Each row of a before or after table is a point. One or more steps were done to the points. Then noise was added and the rows were shuffled. The steps act on how far a point lies along the listed directions, d1 being the first. What was done? A step turns or swaps two directions, mirrors them in a line or flattens them onto one, adds a multiple of one to another, or multiplies one. Angles are multiples of 10 degrees, from the lower direction toward the higher: turns from -170 to 170, lines from 10 to 170 but not 90. Use the fewest steps. Two steps may share a direction if one is a turn and the other turns, adds or multiplies; they go together, in the order done. Otherwise the lowest direction goes first.
In the rows, zero is written as 128.

Directions:
(1): [161,169]
(2): [169,95]
Before, 10 rows:
[[79,123],
[117,124],
[144,104],
[175,171],
[86,114],
[219,151],
[104,130],
[85,149],
[110,128],
[152,53]]
After, 10 rows:
[[78,126],
[107,126],
[180,96],
[85,105],
[217,126],
[150,213],
[81,127],
[140,149],
[96,122],
[121,125]]
Steps: swap d1 and d2

Directions:
(1): [160,69,152,87,137,90]
(2): [133,149,164,72,139,186]
(3): [125,79,81,135,167,174]
(4): [201,137,149,172,143,145]
(5): [172,153,67,91,102,122]
Before:
[[72,68,140,94,155,145],
[122,132,137,102,134,119],
[126,189,118,178,86,42],
[137,67,97,176,148,111],
[173,171,84,113,119,166],
[68,180,109,186,96,74],
[112,98,160,143,135,142],
[128,145,55,74,122,140]]
After, 8 rows:
[[80,148,100,59,111,133],
[143,96,107,130,165,188],
[137,183,96,77,97,123],
[57,154,80,217,135,132],
[116,123,135,121,132,103],
[98,84,199,103,152,145],
[139,108,168,142,133,145],
[105,138,37,205,130,94]]
Steps: turn d1 and d2 by -20 degrees; turn d2 and d3 by -70 degrees; turn d4 and d5 by 40 degrees

Directions:
(1): [74,86,125,136,65,135,114,123,116,71,75]
(2): [104,171,121,166,164,204,143,122,73,98,133]
(3): [101,156,134,186,71,86,124,109,97,157,183]
(4): [66,91,138,121,196,79,116,133,81,150,120]
(5): [75,96,71,132,124,172,131,161,174,166,167]
(6): [130,165,60,58,103,111,124,151,75,124,132]
Before (12 x 11):
[[135,125,113,132,109,138,129,134,155,118,123],
[133,181,150,134,185,128,128,113,56,114,141],
[175,176,155,103,245,152,139,132,103,131,133],
[150,142,106,111,86,162,142,139,162,120,134],
[120,135,114,146,129,206,142,135,176,131,146],
[137,111,184,131,177,109,117,93,160,118,98],
[137,134,168,144,113,54,108,125,132,162,167],
[107,136,165,134,126,119,131,105,102,89,122],
[160,179,167,131,173,110,113,90,74,143,141],
[90,115,101,102,138,118,140,136,137,160,157],
[58,90,126,146,141,170,122,142,112,97,96],
[120,109,142,149,142,124,123,129,144,133,116]]
After:
[[174,187,213,148,191,92,126,82,45,89,112],
[121,122,100,127,108,146,129,143,160,122,134],
[153,158,168,124,111,40,108,123,98,145,156],
[209,205,227,133,181,66,109,58,42,111,104],
[132,123,96,115,84,175,142,147,186,132,146],
[57,88,73,110,137,146,142,154,172,186,182],
[160,154,179,97,175,91,116,88,97,92,76],
[114,121,120,133,140,131,124,136,127,129,118],
[206,187,197,108,251,127,136,110,89,110,110],
[37,76,100,148,139,187,126,156,128,113,111],
[133,156,192,128,127,92,129,89,79,64,100],
[78,115,63,143,124,240,145,161,202,159,177]]
Steps: flatten d2 and d6 onto the line at 160 degrees; multiply d5 by 2.5
